Each row is a point. A path goes straight from each point to the next, and from the last back to the first. The post is the endless flat space through its rows: a point in 2 columns, a line in 3, a plane in 4, and so on, so that a path can go around it. Count how often the path circles the post. Going back the other way cancels.

Post:
-10  11  -43
22  -21  20
Path:
-40  -1  -41
-31  2  21
6  12  8
32  9  -14
7  9  -81
17  -11  -23
63  -9  6
37  -12  25
-38  11  -3
-50  -4  -31
-30  2  -58
13  11  -73
49  10  -27
32  16  23
1  -19  60
12  21  -11
21  5  -4
45  12  -28
34  -25  -1
5  -44  8
7  -42  28
55  -56  22
0  31  -72
40  -1  16
-40  38  -45
-24  39  -33
56  10  7
41  0  -3
-4  47  -36
-7  -12  52
-20  0  -31
Times around: 1

Post:
-18  -33  -7  -26  4  -6  -7  -21
1  51  45  30  45  9  -1  49
45  -19  5  -9  -5  -3  -1  -40
-18  -15  -2  -3  4  -9  0  -38
6  -22  -8  -1  36  46  -15  -18
-7  -29  -1  -22  -2  18  25  -34
-30  -16  -7  29  -1  -28  26  21
Path:
6  38  39  14  53  -10  24  62
-31  -47  18  -10  41  31  -24  -40
39  24  12  72  37  72  -29  46
-15  -15  -15  0  29  42  -26  -24
-11  11  36  98  14  -17  24  27
-37  -46  -18  22  19  -3  27  -25
28  -15  -2  -3  20  23  9  -39
12  24  8  10  20  -1  -18  -6
-34  64  79  -24  24  -1  -63  31
23  -26  32  -15  12  28  -42  -48
-21  -8  -7  19  26  49  15  19
43  18  12  -55  7  -30  -31  7
-21  -55  -24  11  -16  -33  56  -67
-13  -15  41  4  16  -64  -39  -63
-32  -31  -21  31  -11  -15  -15  -12
-11  -17  -7  -26  -18  25  47  -42
17  -73  -48  3  -31  -51  25  -1
-14  -101  -21  -1  -6  -11  39  -58
-34  -37  -3  -12  -13  2  -30  -38
20  11  17  4  0  61  37  21
17  -92  -82  15  30  12  -28  31
6  -20  19  1  22  7  64  -29
-3  -20  33  -14  10  3  16  21
-49  -24  -20  8  -1  20  -2  -21
-37  -10  -18  -21  -7  -1  14  -28
Times around: 3

Post:
12  28  16  2  -3  53  -9  3  26  22  19  7  -22  -9
25  39  -34  17  4  -28  23  -19  20  38  -16  -69  -35  -10
-13  -8  17  2  -4  -34  -5  -5  -1  9  16  -4  9  -41
3  35  -8  53  41  3  5  -4  31  -57  8  -14  15  -23
23  -48  -2  -9  -19  -25  -1  -11  -17  3  21  19  7  35
-25  -13  -10  18  5  5  -12  4  37  16  -9  11  -12  -9
-8  -79  12  -35  -23  -6  -43  36  39  37  -9  11  31  27
27  -13  19  -1  18  -10  29  -1  -35  11  -6  0  -23  -10
35  -3  -27  -18  -63  -15  9  26  25  18  -10  -9  -42  27
-7  13  -1  6  7  37  28  19  12  0  22  13  10  -3
24  -16  -8  1  -10  4  -4  -1  -32  27  -28  21  3  -5
-9  -2  -11  -19  31  -4  -24  7  -5  3  6  10  -3  3
-19  51  64  29  9  -32  13  -20  -31  -29  15  -15  16  37
Path, 30 rows:
49  -44  -42  -62  21  -19  36  14  11  -8  6  -7  -7  55
37  43  -51  23  -89  16  30  -53  56  -3  48  -18  -31  3
5  2  9  -36  23  16  -82  28  23  -39  5  -24  -32  2
88  -4  -120  -28  -64  49  -51  46  16  -4  8  12  -24  34
-32  58  48  14  -14  -59  -1  37  27  35  -44  -49  -47  -18
3  -15  -11  -6  -40  -20  -10  34  25  -15  11  13  -40  58
-11  -63  -1  -19  64  11  -27  0  -43  29  -15  -30  68  -39
-1  -34  -11  -61  -10  -24  13  -9  23  28  51  -45  12  26
-25  18  26  -16  -16  -23  25  -6  -6  21  26  -6  8  6
37  47  40  -17  63  45  33  0  1  -8  52  28  -45  22
48  13  15  -47  33  49  -23  52  -5  -12  35  14  -14  23
3  -8  37  31  67  29  -27  -45  -56  41  0  -24  -25  10
-38  -31  -1  -53  -23  -18  -40  50  37  5  14  2  -6  -2
33  -76  -17  -24  -58  41  36  -15  -14  -33  46  75  10  35
-31  23  6  36  -32  -18  22  13  -2  2  -37  -28  -11  -19
28  -45  0  8  -12  23  21  -19  11  51  32  12  -68  10
-6  54  -5  31  67  -1  15  21  10  -75  24  11  -15  57
-36  -22  -19  24  42  -13  -3  45  3  27  -66  1  18  -13
-16  -58  25  -15  31  -8  14  -3  -29  77  -16  -17  -26  21
55  -70  5  10  -25  -52  -85  -27  -35  5  -32  23  -44  31
-33  21  24  -5  8  -24  4  48  4  -6  13  31  2  9
-14  26  4  22  9  -7  1  -26  10  2  23  14  6  30
29  -27  29  -64  -31  2  -30  35  3  5  29  28  11  85
37  19  -7  26  -46  13  7  -44  -19  6  -2  36  -40  17
19  5  47  9  37  48  106  -24  -51  13  3  -29  -11  6
1  -28  5  -12  40  -34  13  -39  1  15  11  2  17  -29
-25  50  26  26  -9  13  13  -22  64  -4  36  -16  -5  16
19  -8  41  -40  13  -15  -22  -17  -67  -4  -26  -16  20  -22
-70  0  31  25  21  -3  -28  24  39  3  -29  -34  -4  -26
54  49  78  -34  31  84  57  0  -47  -4  47  -52  24  -22
Times around: 0

Post (17 x 18):
-9  22  -34  26  -10  -3  16  0  11  2  10  12  10  9  0  -22  12  -3
-19  30  2  0  -21  -8  -9  2  24  0  36  -11  -4  -14  12  22  -24  -3
44  -59  45  -20  -5  -4  19  -14  -47  16  8  -33  14  1  -32  7  6  19
-22  38  -12  35  -25  -2  -6  5  -28  15  -21  38  -13  -21  7  5  -37  -13
29  -59  -11  -40  -14  -21  49  -27  6  -41  -13  -10  -23  10  44  30  -44  -47
21  5  -16  -12  -6  -22  -6  -19  -9  23  -22  -5  -20  1  6  -3  18  16
-2  0  10  8  20  4  -30  -6  29  12  5  45  -31  21  -11  -22  13  -3
26  -29  22  -13  20  -37  22  -39  -27  29  23  18  -2  -9  -35  39  23  -11
3  -48  7  -9  -3  -19  0  -58  -26  -33  17  -20  -12  -30  -21  1  20  14
-33  -54  -19  -49  31  -30  26  -6  -6  -29  -63  -24  -2  -6  13  35  -41  -57
16  54  -16  22  32  15  -9  6  1  -19  10  22  -4  -24  -3  0  -11  11
-17  10  -34  4  -3  42  -22  -6  -16  11  27  18  -4  -37  0  17  -2  -1
3  55  -44  23  6  -3  -41  10  -12  3  10  4  -24  2  -7  24  5  -49
36  -28  33  -16  -13  -24  44  25  -17  8  12  8  -28  -39  -23  4  41  -2
9  -15  -31  37  -18  -19  -26  15  18  -7  20  40  42  -21  6  12  9  -9
19  -61  -57  -85  -20  -35  31  -13  -29  -37  -31  10  7  -4  -11  17  -72  -28
2  42  -3  -6  -5  26  -26  -34  -8  1  -4  34  37  -2  23  -7  -10  -48
Path:
15  -60  -83  -51  4  -44  13  -5  -4  -66  -52  -42  -43  8  -19  19  32  -24
44  39  -30  -6  3  -2  16  11  -49  5  5  -22  11  -18  -47  37  19  -2
53  23  -20  41  -12  15  2  39  -6  -20  -53  -43  16  15  -2  -34  51  -21
-5  18  -4  -33  33  53  -29  3  1  27  11  53  -10  41  -47  -16  25  -41
16  -18  -32  -20  -15  -67  27  76  -16  -21  6  16  -56  8  -4  28  -44  -11
5  -26  -62  -43  -35  -45  1  -38  -33  28  -9  2  -49  0  14  5  -25  -22
24  64  63  53  -67  -15  38  31  -17  28  15  -35  -21  -13  22  4  -83  44
5  -56  38  -41  26  -14  -24  6  47  23  -79  -4  -77  70  -3  -23  -22  -25
0  22  11  40  16  -59  -24  -87  23  -26  -18  8  -56  -14  53  -44  23  -20
-1  53  -5  12  26  -20  -36  20  -8  21  -45  45  -46  12  5  -24  21  -47
-55  -6  56  -36  21  -58  31  -40  7  9  -26  -54  3  -29  -1  -23  -11  8
-20  31  -97  -10  10  -28  -5  30  -56  49  -72  -29  10  3  -50  38  -14  -78
30  -5  -19  -23  -19  31  35  -12  9  -27  38  42  5  -35  -22  15  37  -40
-27  60  34  -26  26  26  -29  -24  -82  -1  -2  -2  -11  -72  -22  68  5  -35
-9  -5  7  4  -34  -6  -53  -7  -12  32  -21  -12  64  11  -21  35  13  33
-47  5  1  -18  -5  -23  -6  -28  -26  -8  -62  72  3  -10  -12  -26  8  4
-4  9  8  -30  7  11  5  -52  -44  -11  4  -9  -65  -27  31  23  -47  0
-59  0  10  22  -24  -89  3  24  29  9  -18  0  28  -31  -5  -29  -36  -1
-26  -4  -63  -39  -14  -36  5  -21  -23  -7  -11  -4  41  -11  -42  10  -48  -26
20  -7  -19  -5  -12  -46  20  -46  -37  -21  -18  -44  -40  1  -49  24  29  15
-31  3  2  -34  -27  -18  8  -67  -76  -13  10  -30  27  -78  -66  54  11  -16
70  -1  -38  39  19  -33  15  17  31  -33  31  -1  -32  -18  -40  -13  18  17
5  42  -53  14  20  37  -27  -116  3  -55  20  -11  -1  1  40  -45  3  -10
-11  -8  -47  -24  51  -32  -23  19  0  -37  -59  35  -91  6  10  -31  0  -17
-28  45  -12  26  31  -21  -26  -62  -6  76  -15  16  -58  50  62  21  -29  -64
-23  -10  31  20  21  -39  14  38  40  30  -42  -15  -35  14  36  12  -12  -73
68  41  -3  1  -60  -11  11  -4  -32  34  -34  23  18  -5  13  -7  24  -35
Times around: 2

Post, 17 rows:
10  -11  27  -2  -15  -9  39  -2  -15  21  25  24  -25  6  -6  -10  27  -30
-20  47  -28  -5  -13  52  26  -37  -1  -4  51  -7  -13  21  0  10  -45  -29
-4  35  -35  -22  -34  34  7  1  -54  -27  38  -24  -19  48  18  2  -10  0
37  -29  57  60  -18  -30  10  -24  -21  30  -5  5  1  26  -34  -35  -1  8
-20  1  -57  -34  -20  -16  -10  -19  42  7  37  -13  5  11  6  30  -22  -44
35  -56  86  19  32  8  17  35  -3  -13  -19  -5  -8  1  -20  26  -2  28
-44  -38  -38  31  -22  -4  -3  9  21  32  34  -1  26  0  -28  23  -9  -59
-32  -13  -37  -8  0  -10  -34  -25  17  -2  65  19  28  -3  -35  33  4  -30
13  -11  67  8  18  5  -35  27  11  -28  -54  -5  17  -1  12  32  14  15
-20  20  -47  -1  15  32  17  -36  -14  -27  34  -13  -17  30  38  -19  -4  -18
0  -20  -25  -20  14  -10  4  12  24  -18  -29  11  34  17  -40  31  -15  -37
-5  -48  14  -6  -19  -9  -16  -3  -6  -38  -29  -5  25  -20  -14  8  -29  -25
4  -60  69  -26  11  36  -38  25  31  -27  -50  -4  -5  -3  -42  10  22  -1
-15  -31  -51  -27  9  14  -21  -1  39  -6  -21  4  15  -18  -30  43  4  8
9  -28  64  22  -11  -7  24  14  -12  22  26  16  29  35  -6  -35  -5  40
-1  -28  27  -6  19  -24  55  -33  -39  82  32  -26  7  19  -11  -39  17  -17
45  -15  63  25  1  -3  -4  27  10  -11  -5  -24  27  -15  -34  -10  19  -2
Path (22 x 18):
9  20  75  -89  66  18  3  -48  38  11  24  -42  34  29  -59  2  -60  49
12  -5  -5  -17  42  15  -21  -35  23  6  26  -27  -28  -24  9  -17  101  34
-10  -55  -23  35  -16  45  -78  13  45  -63  -18  -25  84  -35  9  2  -15  37
23  -81  21  26  17  -3  46  -40  -20  56  -46  9  14  -38  -16  -1  -49  9
19  -25  -14  -19  -8  -19  4  12  69  12  24  8  12  6  -6  69  11  19
7  51  29  26  8  39  9  -64  20  -23  -7  -14  21  13  29  -24  16  -27
31  -42  70  -39  -13  -60  -21  -6  -81  -18  -43  -16  38  13  51  -17  22  -54
-10  -66  -6  9  3  37  -35  0  22  -1  -16  -5  9  -6  -3  -37  -3  32
58  12  53  3  14  18  38  -26  -19  -43  4  -15  -19  29  -9  -5  -31  -9
2  2  41  62  -27  3  28  -33  -31  49  -31  -45  11  34  -26  11  -15  -63
1  15  -30  -43  81  33  12  -7  39  -29  -9  -14  91  11  -20  17  -9  2
31  14  12  25  44  19  -5  -42  -15  -28  28  19  -12  -7  -32  2  -15  -50
-18  -120  50  42  -45  29  61  92  -49  53  -37  15  -12  75  -67  -50  -24  -16
-31  -22  -10  -2  6  11  -17  6  35  33  86  3  15  -21  24  41  9  -55
7  -43  67  47  -45  3  -15  -22  -75  -67  -12  -9  2  -28  17  -20  -10  -59
-29  21  -21  -14  35  35  29  -8  -11  18  54  8  -12  -19  13  -17  7  -82
-14  -32  -7  -1  -13  1  2  39  14  21  -1  -3  12  9  -18  32  -13  26
12  19  4  56  -29  40  -39  21  -66  -44  42  -25  -20  -38  -51  12  17  -44
27  -80  3  -30  -20  -41  -25  -14  36  -2  -5  7  13  0  -1  -10  10  11
-30  -5  1  12  -29  31  -9  0  10  -10  25  1  41  19  28  46  -17  18
11  -9  15  15  27  0  53  -11  57  47  -30  -88  -9  3  3  -20  -38  -28
-9  -8  23  -19  11  12  -4  8  16  -26  12  -8  -12  -2  8  26  -49  -26
Times around: 0

Post, 17 rows:
36  -5  -13  25  -50  41  -5  14  -24  -32  -14  24  28  -2  29  46  33  35
21  -70  26  -15  20  -30  -25  3  10  37  -47  -7  55  4  66  -30  7  23
28  -20  5  -41  33  -52  7  -13  -27  16  24  -6  -2  -17  -7  -37  -20  -19
-25  -12  33  0  -29  -31  2  1  -20  -25  -21  57  -19  27  11  -31  -11  -17
4  -31  -5  -9  7  -23  -37  4  32  68  -20  20  48  16  76  -11  -11  7
-23  39  -12  8  20  32  -8  -13  16  -77  -7  -2  -7  6  -24  55  32  45
4  34  -14  20  7  42  -24  46  -27  -46  -5  -1  9  22  19  -19  33  51
1  15  32  -1  -42  -58  12  5  2  21  -54  15  -15  -16  -12  -40  -7  -19
-24  -10  26  7  -25  -9  -15  5  11  2  -7  -23  -17  -8  1  -41  -40  12
-15  48  -8  33  -8  61  15  54  15  -62  -4  9  25  -3  -30  22  14  11
-33  8  29  -20  9  -6  0  10  19  11  -27  -2  -51  -50  8  -42  16  -9
-18  -3  32  -38  -23  -35  27  26  -7  15  -14  -16  -34  17  14  1  -5  -5
24  33  9  27  12  88  -34  -5  33  -46  10  -15  -5  40  -23  48  33  27
41  -35  11  -3  54  3  -19  18  49  48  -40  37  30  -7  74  -11  -17  32
14  -15  -36  38  -1  18  22  28  18  -40  32  -42  1  32  -26  11  41  33
-20  17  13  37  15  24  1  15  -38  -29  -5  -28  -30  7  -29  38  24  5
-37  -31  29  -25  -15  -11  24  -18  -23  83  -10  19  -17  5  -14  -60  -13  5
Path:
7  2  -14  -23  7  22  5  0  -20  -59  35  -20  38  24  8  -40  11  -21
7  -34  38  -15  1  39  2  -22  -27  -8  -22  -37  -25  36  -5  32  -2  41
-12  -39  8  25  90  1  9  29  -28  -55  39  -53  -17  26  -68  -43  0  17
-15  52  -35  -22  7  2  22  4  20  -70  48  71  -6  -10  -40  -46  46  7
-34  -35  19  14  19  -8  -8  29  -4  27  16  20  39  34  89  -14  -41  -22
-11  -5  22  18  4  -31  58  29  26  -13  -21  7  -28  -28  1  39  12  -4
-37  -13  30  44  -2  -9  20  -19  14  28  -41  -31  -72  -37  -9  17  -22  -3
-24  12  -13  25  27  24  19  69  11  -25  -39  -20  8  -21  -16  -81  -46  20
-7  -3  33  -10  22  -33  22  42  18  -17  -61  -15  -10  -33  -21  -25  1  13
-10  0  39  -6  -21  35  -64  17  -46  -73  -7  -28  -71  -28  21  5  12  15
-22  10  28  -45  -14  11  -16  13  11  36  -13  -37  -41  35  33  60  -33  -33
-46  10  16  8  -37  -21  0  35  -15  -32  -43  -18  -42  -5  -19  -23  -46  12
-5  33  -22  14  -16  12  -4  43  8  32  27  -18  -3  35  -27  -23  -2  58
8  -37  90  -20  45  -50  4  30  -25  -29  -80  49  -6  -5  71  -40  12  -8
-3  -39  22  26  -60  -5  10  -66  -45  -57  -4  14  -17  -2  12  60  34  28
57  0  -16  -26  10  -6  4  53  45  28  -7  41  17  -39  55  -75  18  64
-20  -12  36  -8  -4  92  -21  -41  -11  3  20  22  -28  54  -67  19  10  26
-5  -24  -2  28  -19  25  19  63  29  78  -69  21  -11  -33  32  -8  72  -44
-20  41  -6  -43  30  -53  10  39  41  25  10  1  4  -66  -33  -54  10  0
47  15  16  -13  9  -9  12  82  0  3  -26  71  47  3  75  -20  19  34
59  9  -1  -21  -75  15  23  49  2  -23  14  -12  44  -24  42  17  -20  -23
6  -67  18  4  23  29  28  33  -46  36  -33  -27  -4  24  35  -37  31  13
-4  1  17  7  12  -11  -10  75  -26  -8  -47  12  28  23  18  7  5  28
-1  -54  30  -14  22  27  -12  20  21  10  10  19  36  -9  21  12  43  12
17  7  -20  -2  10  -11  10  45  -17  57  11  -27  35  14  29  -5  40  -1
Times around: 3
